Each row is a point. A path goes straight from each point to the next, and from the last back to the first. The post is the endless flat space through its rows: a point in 2 columns, a line in 3, a plane in 4, and so on, so that a path can go around it. Count how often the path circles the post. Going back the other way cancels.
(in the rows, 128 means zero)

Post (1 x 2):
[[132 127]]
Path, 12 rows:
[[109  80]
 [ 91 124]
 [123 171]
 [137 184]
 [ 93 174]
 [ 96 115]
 [122  80]
 [ 91 125]
 [104  90]
 [141  95]
 [154 129]
 [154  85]]
Times around: 0

Post, 3 rows:
[[116 128 155 126]
 [110 161 114 130]
 [183 124 148 157]]
Path (22 x 4):
[[ 44 162  90 143]
 [178 143 145 180]
 [134 135 177 124]
 [161 103 181 101]
 [100 120 106 113]
 [ 98 118 143 145]
 [109 161 164 150]
 [160 108 172 177]
 [137 102 162 136]
 [143 100 160 108]
 [102 139 100 123]
 [ 52 160 115 143]
 [115 174 126 146]
 [184 111 183 137]
 [170 133 106 133]
 [124 102 137 145]
 [118  85 214 141]
 [124 135 157 139]
 [103 109 150 153]
 [127 126 124 141]
 [189 110 168 173]
 [ 79 144 155 135]]
Times around: 2

Post (5 x 6):
[[108 107 131 126 145  99]
 [150 119 177 105  55  97]
 [111 153 100 142 123 139]
 [129 136 102 145 175 120]
 [119 122 106 156 133 110]]
Path, 19 rows:
[[132 142  50 181 147 121]
 [ 91 132  80 171 128 109]
 [ 94  89 154 125 152  67]
 [121 117 139 135 118 113]
 [101  74 121 134 105 125]
 [ 63 142  79 113 141 135]
 [134 138 106 158  50 133]
 [100 170  93 129 148 173]
 [120 181 115 142 148 151]
 [115 147 104 147 171 105]
 [160 153 111 148  36  99]
 [ 95 100 113 118 143  95]
 [120 121 113 145 171  44]
 [117 163 132 150 155 105]
 [146 100 143 177 112 110]
 [ 44  67 139 124 159  76]
 [155 173 131 126 103 127]
 [117 148  82 145 161 124]
 [132 124 121 122  80 124]]
Times around: 0

Post:
[[ 97 188 146 184 106 115  85 153 127]
 [159  82 113  73 132 131 150 112  96]
 [100 120  99  87 138  81 138 121 119]
 [ 80 135 118 111 132  99 109 158  80]
 [104 126 138  95 120 148  99  86 165]
 [ 99  76 182 135 122 171 120 179 134]
 [153 188 150 195 153 143  91 120 130]
 [157 108 124 110 135 142  98  99 157]]
Path, 28 rows:
[[ 92 101 137 114 156 133 132 107 146]
 [142  84 130 132 121 171 151 116 138]
 [138 120 103 120 197 134 132  67  99]
 [169 135 123 129 104 157 114 107 130]
 [124  97  90  67 118 137 132 142  75]
 [121 124 148 190 170 156 133 136 106]
 [129 121 119 137 100  85  93 146  98]
 [ 51 137 156 154 170  90  92 181  97]
 [148 116 130 175 130 133 102 131  96]
 [130 117 115 154 125 133 118 147 156]
 [127 115 122 104 100 123 130 157 125]
 [114 159 153 113 114 118 125 117 163]
 [115 162 139 101 103  88 107 121 140]
 [157 128 106  99 143 136 132 146  97]
 [ 94 142 109 101  99  96 161 166 151]
 [ 89 137 139 104  64 130  72 180 105]
 [ 58 181 172 158 117 103  61 174  83]
 [ 88  92 127  95  97  99 162 140 103]
 [108  58  78  51 156 135 147  88 118]
 [111  96 120  45 179 166 119  85 102]
 [147 123 114 105 113 106  98 151 131]
 [ 88 173 147 142  82  79  98 185 110]
 [119 161 139 170 159 114 111 140 204]
 [129  97  97 119 157 124  95 123 173]
 [206 107  86 171 150 131  92 150 149]
 [158  68 134  38 110 172 134 118 138]
 [133 130 116 101 186  92 106 153  87]
 [139 109 136 125 120 104 156 117 146]]
Times around: 2

Post (11 x 12):
[[150 146 115 131 163 148 114 150 118 154  98 102]
 [125 117 116 127 139 125 137 191 125 127 113 128]
 [180 120 120 136 141 141 136 171 101 108 120 125]
 [107  73 100 117 100 162  82  83 181 112 142 138]
 [116 127 132 149 132  80 136 141 109 137 147 139]
 [ 78  98 125 139 112 167 117  53 201 124 128 134]
 [ 90 101 154 122 124 120 102  70 171 125 128 109]
 [ 96 116 125 128 153 121 126 134 153 130 187 147]
 [108  80 109 139 153 121  97  75 174 122 123 111]
 [153 137 106 109 170 161 111 137 101 103  85 142]
 [ 97 141 128 134 146 124 134 148  89 119 153 103]]
Path, 23 rows:
[[ 56  69 120 150 142 157 133 133 183 130  96 126]
 [ 86 122 128 108 158 136 117  94 132 156 150 102]
 [ 88 137 143 139 123 107 151  88 184 167 104  97]
 [174 159 150 125 151 130 138 147 138  85  98 158]
 [182 114 153 127 128 136 101 149 121 117 122 142]
 [ 87  62  93 121 146 107  91 108 210 163 140 173]
 [192  77 103 123 113 133 129 162 124  91 122 146]
 [138 128 118 155  82 107 147 116 129  96 157 133]
 [ 62 111  93  93 206 189  80  86 182  82  75 164]
 [143  88 102 142 156 154 114 150 138 149  96 125]
 [ 65  74 129 135 139 144  99  53 230 171 128 133]
 [111 102 117 114 164 146 109  95 203 108  41 184]
 [ 53 137 110 113 125 132  93  98 142 125 157  93]
 [ 84 133 135 130 160 103 124 106 178 160 124  83]
 [135 135 106 189 124 122 121 129 127 133 149 102]
 [168  91 144 129 162 163  89 119 187 132 113 127]
 [174 103 139 103 138 102 118 145  86  94  72 190]
 [124  84 111 102 139 156 111  85 170  85  95 152]
 [117 152 133 123 142  96  94 117 160 150 127  79]
 [ 57 116 118 134 151 157 106 137 173 156 133  94]
 [203 109 128 132  82 189 129 161  69  96 188 141]
 [128 127 120 107 136 168 131 113 123 129 162 142]
 [ 85  55 139 135 111 138  99  73 166 112 152 144]]
Times around: 3

Post (13 x 14):
[[156  88  80 119 100 161 102 123 158 118 159  96 118 148]
 [146 125 121 142 134 101 163 121  87 107 126 142  70 112]
 [118  88 175  85  98 119  98 175 144  95 111  98 130 117]
 [137 106 123 154 127 151 158 116 128 160 135 137 110 122]
 [155  99 135 145 120  92 136 129 145 157 115 197 156 124]
 [140 136 123 127 131 146 149 100 104 126 134 166 131 153]
 [119 134 125 100 137 148  89 110 121  96 120 133 116 125]
 [107 150 141 158 117 119 133 107  93 115 130  82 163  92]
 [116 165 133 173  90 154 136 139 203  98  76 144 150 183]
 [124 131  99  83  96 127 128 140 173 162 122 126 134 141]
 [141 152 122 115 151 101  97 127 112 118 139 159 140 167]
 [ 92 121 125 205  88 145 197 148 171 119 128  99 144 131]
 [147 125  85 152 144 154 146 150 136 116  98 109 200 150]]
Path:
[[115 143 148 125 128 195 106 128 197 123  86 134  85 128]
 [133 140  98 110 118 174  95 108 167 160  71 125 117  88]
 [169 166  96 191 114  80 150  98  55 111 143 139 113 131]
 [100 133 151  80 114 119  57 105 117  95 129 118 111 112]
 [149 129 138 137 104 128 135 123 100 102  87 141 135 164]
 [105 153  74 120 106  83 130  99 107 167 127 119 161 114]
 [ 76 132 137 137 113 150 111  80 167 115  53 148 144  99]
 [169 102 106 174 124 110 166  95 172 164 123 142  98 120]
 [155 111 102 118 112 129 133 148 154 169 160  77 137 101]
 [110 136 152 167  82 146 196 163 191 163 103 119  82 123]
 [ 94 204 152 121 120  82 140 138 114 126 135 107 171 138]
 [136 120 120 227  71 249 163  95 169  82 156 131  71 156]
 [125  86 112 124 128  84 152 154  70  81 137 151 176 115]
 [ 97 111 122 126 111 105 111 147 174 121  89 131 105 135]
 [124 158 116 174 118 151 153 142 195 154  91 112 132 169]
 [159 151  71 152 137  91 158 143 144 148 111  97 197 131]
 [140 145 103 139 176 160 112 134 172  95  69 150 138 139]
 [142 156 131 172 139 121 102 116 118  66  83 145 107  75]
 [147 158  87 157  97 142 131  76 128 133 150 159  54 151]
 [147 128  80 120  95 138 114  65 109 129 136 110  91 101]
 [143 108 102 147 124 114 109 124 139 132 114  85 162 110]
 [133 153 107 156 155 133 109 104 120  61 126 136 134 162]
 [150  88 147 116 106 155 104 112 116  75 153 108 127  96]
 [136 119 161 115 135  99 118 126 116 130 114 154 183 124]
 [ 73 107 136  91 105 163 131 165 244 155 133 163 104 165]
 [ 97 158 153 139  90 185 119 133 137  92 111  56 133 105]
 [126 138  91 176  95 121 163 120 162 153 132 138  93 126]
 [163 132  57 154 127 145 141 112 137 181 146 116 100 167]
 [125  99 104  85 157 111 134 183 116  91 116  98  91 169]
 [166  99  93 131 144  99 146 116 137 142 102 132 190  95]]
Times around: 4

Post:
[[134 114 113  91 142 147 117 124 124 124 167 162 118 102 164 128 103 103]
 [149 126 143 138 117 102 117 124 107  88 155 111 137 112 159  99  85 137]
 [114 144 140 180 127  99 127  96 106  72 162 146 166 115 160 118 103 128]
 [110 146  69 127 123 103 147 137 123 146  81 141  90 160  76 151 157 110]
 [137 141 169 151 132 104 152 131 131 113 146 141 171 103 146 138  91 136]
 [151 158 119 181 144  77 180 100  95  85 150 139 195 161 158 124 111 185]
 [ 87 139 105  90 134 146 103 131 144 143 118 112  90 116 160 105 110 113]
 [122 116 143 153 116 142 143  87 106 113 174 116 141 132 134 120 105 143]
 [ 77  89  78 107 136 146 109 156 138 126 109 140  92 102 131 101 145 127]
 [115 116 115 111 111  94 154 117 114 140  87 161 135 164 110 142 152 118]
 [127 147 112 149 154  56 142 141 131 118 165 165 185 195 121 111 140 133]
 [126 136 108 122 127  94 121 114 115 132 111 133 174 160  97 181 146 144]
 [ 92 134  88  86 114 122 121 155 147 151 108 138  73 159 112 123 212 125]
 [115 147 141 101 100 114 164  86 107 104 108 153 142 129  50 113 123 122]
 [110 130 105 116 157 170  92 176 121 121 124 146  89 129 175  84 135 127]
 [ 85 120 112  84 151 134  86 145 161 144 101 177  52 131 139 122 138 138]
 [159 128 143 176 137 133 128  93 155  80 169 117 163 111 171  80  82 126]]
Path, 26 rows:
[[147 110  98 129 118  79 128 157 119  79 152 122 110 169 180 117 155 134]
 [ 95 136 131 115 105 105 146 100 168  74 127 107 157 140 172  47 143 179]
 [143 138  81 128  92 157 166 130 115 148 162  98 100 177  87 103 166 129]
 [158 122  49 112 151  78 118 146  78 128 133 154 152 157 163 110 149 169]
 [ 99 131 126 143 149  46  35 192  71 130 117 119  96 154 204 161 116 129]
 [106 136 140 167 105 148 185 152 123 119  99  49 134 132 144 123 143 122]
 [102 104 136 155 144 149 156 120 125 117 133 143 154 147 107 107 182 133]
 [164 107 146 139 149 120 155  88 139 115 195 165 153 148 152 174 147 166]
 [132 159 178  87  95 203 189  89 124 125 183 116 123 134 124 127 112 127]
 [100 117 133 141  87 120 111 157 131 118 113 102 116  57 194 111  98 159]
 [117 117  93 132 146  59 103 175 114 125 150 198 134 143 103 109 139 145]
 [ 92 105 161 106 155 102 128  88 127 155 123 165 121 147 147 175 138 166]
 [129 121 143  91  91 182 174  96 107  99 127 114 127  79 113  99 124  81]
 [141 118 175 143 157 138 138 113 122 115 136 149 181  76 176 187  70 140]
 [120 157 106 143 143  77 124 124  79 120 132 158 198 143 106 126 121 125]
 [136 123  60 147 152  88 134 133 131 164 144 132 119 161 127 178 159 141]
 [127 169 137 105 164 136 123 128 103  98 146 122 121 131 150  96 134 186]
 [132 162  83 102 178 114 154 135 164 115 124 105 132 181  45  36  95 132]
 [ 97 152 122  37 104 158 119  98 129  91 146 177 128 187  63 110 224 120]
 [ 82 131  99 153 102  39 112 150 172 143  82 134 118 160 101  92 120 134]
 [132 121 131 147 100 125 127  65 137 144 158 126 124 144 138 110 134 121]
 [137  98 104 125 124  86 143 118 111 184 157 127 173 185 169 206 211 139]
 [100 110  80 144 134 111 146 142 122 108 130  96 173 152 162 142 200 125]
 [131 173 166 145 165 123  91 151 135  69 120 172 119  71 146  96  87 108]
 [133 108  92 147 130 163 107  74  93 134 203 105 148 158 131 170 191 144]
 [133  73 103 183 149  70 131 114 164 112 167 126 188 172 190 182 175 171]]
Times around: 3

Post:
[[218 121 120 142 105 133 117  78 103 151 153  99 112 153  93  85 150 196]
 [132 163 174 101  92 140  96 129 124 147 142 130 163  74 145 111 110 116]
 [104 129 154 116 170 131 184 127  99 107  97 181 130  80 139 124 173 149]
 [107 103 150 149 173 117 121 124 130 137  92 195 148 141 135 125 109 130]
 [103 133 167 159  99 133 147 156 109 167 143 174 140 143 119  81 122 128]
 [180  66 114 148 112 103 145 154  86 103 182 109  96 113 149 105 152 157]
 [111 120 140 102 116 131 120 146 103 127  71 145 141 139 140  74 138  69]
 [184 152 161 125 132 146 151 107 130 148 183 138 133 151  82  93 143 123]
 [176 194 144  89  78 153 193 150 147 158 135 125 140 101 101 153 141 103]
 [132 129 137 157 148  88 103 163 132 124 140 114 139 108 151 107 135 137]
 [111 113 132 130 102 136 131 141 202 136 189  79 130 125 136 100 130  98]
 [119 157 129 121 122 101  83  80 150 102 165 139 111 111 142 100  85  90]
 [107 148 114  81 135 155  92 145 129 128 118 105 124 168 150 129 113 156]
 [125 148 149 143  84 125 150 119 100 119 134  99 171 141 137 118  64 113]
 [103 122 181 142 151 117 110 140 157 126 128 131 126 108 122  99  89 151]
 [131 124 165 132 135 111 147 112 128 123 135 137 133 104 174 104  98 152]
 [103 132 144 115 139 102  56  96 145  98 113 110  97 142 168 133 127  98]]
Path (32 x 18):
[[144  34 101 160 122  89 158  98 143  73 153 144 132  75 193 154 132 102]
 [ 99 136 157  79 113 151 142 191 141 127 196 160 131 140 149 146  88  91]
 [101 109 153 140 100  47 111 137 146 114 142  95  85 136 221  98 134  71]
 [189 140 156  86 149 123  97  72  87 139 132 107 166 176 113  38 121 119]
 [ 81 153 143  62 101 167 114 127  69 159 141 180 173 142 152 157  52  96]
 [169 154 160 134 137 142 145 158 105 149 172 140 113 136 114 114 110 153]
 [137 146 119 120 134 114  87 169 153 132 133 107  80 156 146  89 142 131]
 [163 125 166 110 127 130 121 166 130 114 131 128 139 117 108  58  96 174]
 [180  84 135  99 153  96  72 123 178 102 171 100  97 145 150 118 162 112]
 [ 90 110 192  73  97 124  74 118 155 129 123  69  82  83 111  68 150 142]
 [ 69 169 150 140 124 111  74  91 108 117 114  90 129 146 154 112 131 130]
 [101 144 148 136 126 120 103 127 154 119  82  99  68 106 141 133  70 161]
 [142 113 218 134 137 150 173 114  95 171 138 109 131  95 130 107 173 186]
 [126  91 126 151 148 130  73  54 114 113 155 151  88 151 117 113 167 128]
 [152 100 148 128  99 189 122 120 158 155 140  96 137 130 151 117 150 164]
 [139 148 201 149 107 163 109 205 122 131 172  86 148 124  95 104  77 137]
 [160 109 170 134 145 105 140  54 169  76 136  95 154 113 161  69 142  86]
 [106 140 108 133  98 106 128 164 177 114 153  58 152 135 126 105 107 114]
 [116 168 142  72 118 113  63  94 146 108 150 119 106 126 103 127  77 114]
 [217 101  95 103 119 119 123 109 125 149 171  93 124 146 176 141 123 139]
 [185 128 123 106 137 144 172 150  90 116 127 100 143  98 144  97 143 101]
 [179 147 120 151 167  76 150 118 100 121  82 146 114 152 173 107  97 120]
 [135 121  98 126 145 147 151 108  68 114 140 161 192 125 121 166 109 120]
 [104  94 131 134 158 120  96 135 107 100  86 132  97 143 164 153  82 165]
 [105 103 103 159 108 139 125 168 123 135  89 178 114 136 159 112 164 165]
 [ 41 124 110 130  81 113  95 163 166  98  90  93 114  96 166  87 104 146]
 [125  98 136 121 135  91 120 109 130  96 105  94 134 136 155  95 115 138]
 [119  93 127 174 110  66 110  89  82 132 186 168 122 179 158 105  57 158]
 [138 137 165  99 133 131 175 138 109 139 150 148 176  93  96 173 104 143]
 [142 136 204 164 125 109 171 131 134 157 119  62 134 118  96  62  86 151]
 [171  39 156 165 130 145 141 191  49 178 134 163 127 152 150 120 175 185]
 [184 132 100 144  94 102 111 165  97 123  71 145 112 144 147 114  71 114]]
Times around: 4

Post:
[[125  85 130 139 140 133  88 130 121 103 150  84 151 109 178  97 137 122]
 [151 132 107 101 185 115 169 122 144 139  92 130 148 145 113  91  94 140]
 [ 95 110 136 129 102 127 120 176 128 126 170  73 129 163 141 128 125 135]
 [153 126  90 109 152 126 187 117 160 159  83 163 124 107 141 144 115 111]
 [ 80 117 156 140 110 135 128 131 156 109 104 151 161 151 100 115 167  72]
 [171 124 111 101 154 153 201 109 118 115  76 163 128 120 113 136 131 144]
 [106 116 104 105 124 141  80 123 127 137 187  90 137 111 114 159 137 147]
 [104 104 128 164 131 164  93 127 118  97 147  72 155 143 148 152  98  85]
 [121 134 121 150 124 171  82 133 137 134 163 117 146 110 158 140 115 168]
 [144 150  94 106 166 165 149 136 136 136  76 151 108 118 115 111 130 122]
 [ 97 131 168 124 158 156 156 100 139 128 154 150 118 129 127 108 184  79]
 [100 121 123 137  87 147 117 119 120 130 154 106  98 127 103  94  98 120]
 [125 123 134 161 115 161 132 111 167 140 149 147 126 185 102 124 181  75]
 [138 127 135  96 161 128 150  98 158 153  59 141  75 140 150 131 127 150]
 [124 139  62 114 184  91 203 126 118 114  76 163  99 140 135 137 125 148]
 [134 152 130 122  80 123  72 127 114 114 166 113 166 145 154 118 112 116]
 [116 109 189 159 133 115 108 146 120 124 151 172 143 156  98 100 158  38]]
Path, 30 rows:
[[ 69  93 209  99  97 145 116 143 103 161 185  92 122 159  74  97 164  71]
 [123 111 101 131  95 103 135 145 120 117 100 152 154 211 148 147 147  63]
 [ 75 140 115 118  88 127  99 119 167 121 210 183 125 162 108 152 204  91]
 [144 122 153 118 163 137 134 109 164 173 161 157  91  98 160 100 106 120]
 [ 77  84 138  90 137 187 100 117 151 163 156  66  69 150 133 136 142 148]
 [ 99 135 152 119 124 128 157 118 101 157 195 119 133 127 114 119 116 119]
 [162 109 119 165 174 159  53 130 112 150 113 105 115 133 116 119 137 137]
 [169 131  82 115 103 184 115  86  72 142 136 191 121  84 105 145 159 114]
 [121 149  82 105 105  92 121 135 171 159 120 179 118 169 111 125 165 147]
 [153 148 137 130 129 155 108 123 143 119 168 163 122  89 165 136 113  86]
 [170 120 138 214 134 185 112 169 151 138 113 125 170 164 116 172  57 107]
 [106 158 166 111 146 140 113 144 106 134 138 100 158  94 171 125 123 136]
 [114  89 126 139 134 143 169  57 133 112 123 144 121 135 139 139 181  67]
 [141 104 101 147 113 153 128 163  81  96 110 181  85 144 110  86 118 146]
 [171 110 119 108 120 156  49  97 148 174 245 129  98 105 122 158 123 136]
 [131 126 116 131 148 134 118 142 149 147 160 122 119  94  76  85 118 121]
 [101  95 188 115 188  99 127 177 121 136 118 113 129 137 127 116 148 157]
 [151 125 113 173 121 149 108 136 165  98  82 107 167 181 113 123 171  85]
 [130 145 119 130 157 168 120  78 177 107 149 126 112 151 128 169 162 144]
 [196 164 126 137 188 135 121 122 141 150 127 189 124 176 166  87 106  84]
 [155 131  71 141 148 159 135 163 104 127 150  99 190 149 119 132  76  99]
 [ 62  75 203 121 196 137  70 132 147 157 163  36  97 135 182 154 193 114]
 [107 109 129 116 111 157  72  92 118 145 164  41  79 113  87 124  97 141]
 [165 138 194 126 129  98  90 146 138 145 175 140 156 153 102  88 149  87]
 [153 153 155 152 157 135 147  92  97 120 121 158 144 142 116 162 115  62]
 [131 154  89 161 137 144  65  92 147 175 172 100 176 162 166  93  76  83]
 [142 129 111 101 138 149  68  87 127  96 135 136 192 127 191 155 121 121]
 [158 169 205  80 134 135  94 120 122 132 152 189  93 103 136  73 130  69]
 [124 140  98 137 132  95  76  88 156 115 114  97  99 167 210 139 146  92]
 [164 120  95 122 132 133 196 108 152 132 101 138 148 120 127  71 163 124]]
Times around: 2
